Rows are points. Each copy is the shape, with its points in the same order, turned, moved and blurred by noise. Say if it was mirrored as well.

Shape (8 x 3):
[[ 1.2 -8.4 -5.3]
 [ 3.9 -5.8  2.6]
 [ 2.9  6.5  0.7]
 [-4.1 -0.4  7.4]
 [-0.3 -2.9 -4.5]
 [-4.0  0.0  4.1]
 [-0.1  1.0 -1.8]
 [-0.6  4.4  3.9]]
Copy 1 (8 x 3):
[[  1.3 -12.2  -0.3]
 [  4.7  -6.2   5.2]
 [  5.5   3.3  -2.3]
 [ -2.4   1.8   6.5]
 [  0.9  -6.8  -2.3]
 [ -2.3   0.7   3.6]
 [  1.1  -2.0  -1.7]
 [  1.5   3.6   1.6]]
Copy 1 is: only turned
Copy 2 (8 x 3):
[[  1.7   0.7 -10.3]
 [  2.3   5.3  -2.9]
 [  1.0  -4.0   5.1]
 [ -7.0   4.2   2.5]
 [ -0.2  -2.5  -6.0]
 [ -6.0   1.6   0.9]
 [ -0.9  -2.9  -1.2]
 [ -3.0  -1.0   4.7]]
Copy 2 is: mirrored
Copy 3 (8 x 3):
[[11.9 -2.3 -8.3]
 [ 6.8 -7.4 -2.8]
 [ 3.1  1.0  6.2]
 [-3.0 -4.9 -3.6]
 [ 7.6  1.6 -5.3]
 [-2.1 -2.2 -3.5]
 [ 4.2  1.6 -1.9]
 [-1.1 -0.7  2.5]]
Copy 3 is: only turned
Copy 4 (8 x 3):
[[ -1.3 -10.6  -0.1]
 [ -6.7  -4.2   2.6]
 [  2.4   3.3   6.9]
 [ -4.6   4.9  -2.6]
 [  1.7  -5.8   0.9]
 [ -1.5   3.1  -2.1]
 [  2.0  -1.4   2.3]
 [ -0.4   4.8   2.9]]
Copy 4 is: only turned

Shape (8 x 4):
[[ -0.3  -4.1   2.4  -1.1]
 [ -3.5  -0.7  -1.4   0.4]
 [  6.7   0.0   0.2  10.8]
 [ -2.0  -3.2  -3.5  -3.5]
 [ -1.0   3.8  -2.0   1.5]
 [ -0.3   0.3  -0.2   0.3]
 [  0.7  -2.6   1.0   9.9]
 [ -2.7   1.1 -11.6  -3.9]]
Copy 1 (8 x 4):
[[  0.9  -0.6  -0.1   2.5]
 [ -2.3   3.9   0.8   1.1]
 [-11.5  -7.0  -3.9   0.0]
 [ -1.1   2.5   5.6  -0.5]
 [ -4.2   3.3  -1.6  -5.1]
 [ -1.9   0.9  -0.8  -1.1]
 [ -9.5  -0.6  -3.4   3.9]
 [ -2.9   6.9   9.2  -7.3]]
Copy 1 is: only turned
Copy 2 (8 x 4):
[[ 3.4 -1.2 -2.6 -3.5]
 [ 0.8 -0.1 -1.2  2.1]
 [ 4.7 13.0 -4.6 -2.4]
 [ 2.8 -2.2  2.7  0.0]
 [-2.5  4.2  0.0  1.2]
 [ 0.5  1.9 -1.2 -1.2]
 [ 5.5  8.3 -6.9  1.2]
 [ 0.0  0.4  9.8  5.0]]
Copy 2 is: mirrored
Copy 3 (8 x 4):
[[ 0.2  1.8 -0.2 -4.1]
 [ 2.6  0.2 -2.6  0.8]
 [-4.6 11.1  2.2  6.0]
 [ 6.0 -1.0  1.0 -1.3]
 [-0.2 -0.6 -1.4  4.9]
 [-0.1  0.3 -0.5  1.1]
 [-1.9 10.5 -2.9  2.4]
 [10.1 -4.1  2.3  6.2]]
Copy 3 is: mirrored
Copy 4 (8 x 4):
[[-3.7 -1.8 -3.1  4.3]
 [ 0.7  2.1 -2.1  4.0]
 [-9.0  6.9  1.6 -5.1]
 [ 2.0 -0.5 -6.1  3.1]
 [ 1.7  2.6  1.2 -0.1]
 [-0.7  0.6 -0.5  1.4]
 [-7.8  7.6  0.2  1.0]
 [ 9.1  3.2 -7.5 -1.2]]
Copy 4 is: mirrored
